Each row of a before or after table is a point. The points were changed in one or more steps. Then noise was added and the rows were shuffled. The steps act on how far a point lies along the listed directions, d1 being the first. What was done? A step turns or swaps two directions, mirrors them in a line or flattens them onto one, adds a multiple of one to another, or multiplies one. Angles are multiples of 10 degrees, from the lower direction toward the higher: turns from -170 to 170, lines from 10 to 170 but not 90. Use the fewest steps. Two steps may share a direction if one is a turn and the other turns, adds or multiplies; they go together, in the order done. Otherwise the lowest direction goes first.
(in the rows, 128 means zero)

Directions:
(1): [108 157 194]
(2): [ 57 134 104]
(3): [143 197 102]
Before (13 x 3):
[[142 136  82]
 [126 129 122]
 [129 151 106]
 [127 144 174]
 [128 120 114]
 [134 128 160]
 [132 176 101]
 [118 137 131]
 [146 186 101]
 [112 133 118]
 [131 134 184]
 [140 152 115]
 [121 134 120]]
After (13 x 3):
[[153 102 122]
 [ 98 182 105]
 [176  88 127]
 [150 250  77]
 [138 140 132]
 [176 116 124]
 [110 128 130]
 [130 188 114]
 [124 135 133]
 [124 145 140]
 [141 232  96]
 [135 179 100]
 [129 146 132]]
Steps: turn d1 and d2 by -100 degrees; multiply d3 by 2

Directions:
(1): [ 91 142 126  92 204 144  53 105]
(2): [ 95 147  72  80 163 135 195 177]
(3): [210  90  62 129 156 105  99 147]
Before:
[[102 165 243 177  64 141  97  60]
 [135  98 162 139 133 135  60  98]
 [127 133  98  75 190 131  46 111]
 [145 118  38  99 182 140 169 179]
 [115 131  69  81 151 138 130 163]
 [ 89 142  89 135 183 139 142 153]
 [167 127 182 186  60 111 106 107]
 [140 160 178 171  19 151 203 145]
 [ 85 168 173 137 111 156 111  80]]
After:
[[ 23 213 162 103 122 162 201 135]
 [ 78 166 111 102 125 132 194 169]
 [ 85 126 109  94 152 152 163 151]
 [110 172 169 147  72 162 161 132]
 [137 130  90  87 151 125  87 125]
 [140 114 131 179 138 126  81 113]
 [165 103 117 138 106 134  70 115]
 [ 67 179 153 120 108 158 145  98]
 [219  74 103 168 130 125  71 111]]
Steps: multiply d1 by 0.4; mirror d2 and d3 in the line at 80 degrees

Directions:
(1): [203  67 158 129 152 121 211 128  82 147 105]
(2): [127  78  72  80 172 133 118  36 171 145 121]
(3): [ 63  76 119 178  98  51 125  94  74 136 146]
(4): [ 67 124 115  57  79 134 185 144 120  98  58]
Before, 8 rows:
[[ 54 212  81  21 114 184  97 120 213 136 104]
 [ 73  65 106  43 105 152 198 122 135 101  27]
 [ 94 201  51 105 137 197  52 142 204 125 130]
 [ 99  89  88 185 149  55 137  87 122 167 148]
 [111 137 136 105 122 109 132 131  98 117  98]
 [154 135 195 197 133 112 129 193  34 153 158]
 [113  65 136 145 117  86 174 133  78 120 133]
 [ 45 162 127 115  64 118  71 120 141 142 125]]
After, 8 rows:
[[187  74 185 108 111 123 208 134  73 171  83]
 [107  55 155 149 105  52 224 111  30 179 121]
 [133 180 127  84 133 182 121 169 169  97 129]
 [121 151 140 100 125 125 125 141 114 113 100]
 [ 54 145 140 113  80 141 132 190 138  88  76]
 [108 171 129  88 152 167  95 149 137 136 124]
 [145  22 100 199 136  72 196 107  25 174 124]
 [205 162 108 119 189 161 144 141 188 156 128]]
Steps: turn d1 and d3 by -160 degrees; multiply d1 by 1.3; flatten d2 and d4 onto the line at 120 degrees

Directions:
(1): [128 158 116 231 129 117  76 114  51 157  69 134 128 206 130 156 142  85]
(2): [100 161 186  71 203  97  73  75 154 157 175 154  89 149 156 192 124  84]
(3): [163  53 154  92 144 186 111  83 132 144  65 210 207 149 164 115 122 134]
(4): [ 86  70 227 172 107 117 200 194 131 140 142 124 149 130 170 169 127  76]
(5): [ 92 121 135 101 133  59 148  96 175 149  88  53 151 207 154  38 134 121]
(6): [102 133 131  63 174 111 115 193  66  89 138 118 215 162  42 139 126 107]
Before, 12 rows:
[[126 102  95  47 133  76 136 158 143 115  89  81 207 156  94  77 112 140]
 [141 164  80 144 126 123  87  86 115 131 130 136  95 100 112 164 134 138]
 [143  82 112 114  92 159 208 187 114 106 129 135 168  75 123  98 139 174]
 [118 213  92  72 190  79  78  69 146 137 149  95  55 155 104 142 133 113]
 [120  79 120 160 115 129 140  92 161 149  70 157 134 180 146  81 126 126]
 [ 93 103 159 154  78  81 161  80 182 183  65  75 109 166 189  39 132 125]
 [129  56 116  55 125 157 165 148 147 121 112 132 206 120  83  56 113 176]
 [138 130 138 165 114 133 102 122 112 132 121 121 114 146 150 159 125 102]
 [ 89 145 156 188 105 103 152 135 130 159 105  88 118 181 144  85 147 109]
 [167  85 129  71 137 194 135 158 145  97 120 183 165  80 119 117 110 157]
 [122 145 166 155 120  81 139  95 146 144 115  98 131 180 158 110 141 112]
 [184  84  99 121 138 169 177 133 131 108  85 132 177 135  97  55 140 197]]
After:
[[118 112 180 101 119  80 169  96 186 136 114  91 163 175 164  73 136 126]
 [ 98 160  84 162 142  87  92 146  60 145  93  79 153 213  50  93 129 117]
 [156 157  87 156 143 165  84 190  44  92 111 154 150 129  59 156 123 125]
 [154 131 105  96 133 152 101  84 146 125 144 172 110  64 127 169 123 149]
 [139 168 126 149 206 102  93 111  73 136 101 115 138 219  78 125 151 119]
 [153 138  71  52 121 126 163  74 217 124 131  93  75  87 137  57 125 184]
 [135 105 165 103 124 144 125 130 145 118 151 134 128 110 152 159 118 114]
 [ 79 116 199 122 133  95 159  99 187 174 114 101 129 188 181  76 141 103]
 [ 70  72 190  84 127  59 145  63 179 194  31  76 193 240 183   7 131 102]
 [ 83  91 153  87 170  90 126 113 155 139  96 139 169 213 114  91 123  98]
 [131 159 106 209 133 126 110 146  29 147  97 147 127 167 124 171 154 108]
 [ 99 173  81 123 129  11 111 131 137 145  88  18 130 206 109  79 125 110]]
Steps: turn d1 and d4 by 20 degrees; turn d1 and d2 by 120 degrees; turn d3 and d6 by 80 degrees; multiply d5 by 1.6

Directions:
(1): [165 117 215 130 108 176 178 177 104  99 138 116  92 155  74 187  43 107
 145 218  83 151 122 124]
(2): [123  64 113  24  99 139 113 108 200  78 136 185 126 174 141 131 152  87
 142 106  48 178 186 130]
(3): [214 158  82 119 143 108 175 120  96  65 112  85 114 182 161  88 146 239
 118 146  74 114 162  87]
(4): [ 99 166  72  87  24 141 173 140 131 183 126 145 228 165 117 123 108 121
 153 174 125  58 117  84]
(5): [ 79 169 115 120 157  92  68 124 113  83 102 130 214 147  53 158  72 177
 114 108 126 227 111  84]
Before:
[[131 138 144 146 144 138 137 136 106 109 132 111 113 116 121 129 129 132
  120 134 135 128 119 138]
 [126 129 156 162 140 129 133 137 117 141 138 120 104  94 126 133 116 116
  123 131 140 116 115 133]
 [ 97 115 144 109 113 140 112 138 145 141 135 148 143 122 113 159 118  81
  134 122 134 147 122 133]
 [103 109 140  89 115 124  98 124 156  99 136 159 142 151 107 150 117 103
  123 122 103 178 133 128]
 [128 130 129 142 128 132 140 137 117 146 131 113 134 115 128 130 124 138
  128 128 146 119 115 123]
 [135 134 130 121 123 132 140 134 127 121 124 125 124 130 125 128 116 139
  122 145 135 129 135 125]
 [121 109 128 111 112 135 131 133 133 124 139 139 119 135 137 133 116 112
  139 132 111 129 135 127]
 [139 120 125 141 171 113 119 110 125 111 122 110  99 114 151 114 148 139
  123 108 137 133 135 157]
 [126 129 126 140 121 133 136 128 126 138 136 121 124 127 138 120 128 137
  130 133 138 109 120 129]
 [117 157 140 148 151 115 116 133  95 124 110 125 144 125 103 138 100 149
  120 128 148 146 120 115]]
After (10 x 24):
[[ 39 103 187 134 106 160  86 154 152 190 144 166 151  79  82 191  98   7
  143 123 182 153  87 160]
 [128 122 116 124 120 130 132 119 138 131 135 131 128 133 147 113 137 139
  131 122 128 115 128 129]
 [145 130 115 108 123 126 142 125 134 108 121 126 124 141 136 116 129 153
  121 138 121 132 148 121]
 [ 86 129 191 146 121 139 106 153 122 138 137 141 137 117  73 181  74  82
  123 155 147 164  91 140]
 [106 134 114 107 146 109 101 113 130 113 111 148 151 136 121 126 132 139
  122 100 126 160 146 116]
 [119 115 141 128 114 138 134 142 119 137 142 130 118 123 127 142 104 104
  139 144 126 124 120 127]
 [131 121 120 110 139 132 129 119 131  93 131 128 117 132 136 116 151 128
  118 114 115 138 141 137]
 [157 127 121 146 177 110 130 114 114 102 116  99  95 121 155 109 145 164
  123 115 133 126 137 149]
 [116 114 110 112 123 126 128 123 143 141 132 132 141 122 141 118 142 128
  129 107 133 129 127 125]
 [ 95  98 141 120 131 127 104 120 162 144 145 159 118  93 136 128 144  76
  129  95 131 134 130 146]]
Steps: mirror d1 and d2 in the line at 30 degrees; multiply d3 by 3
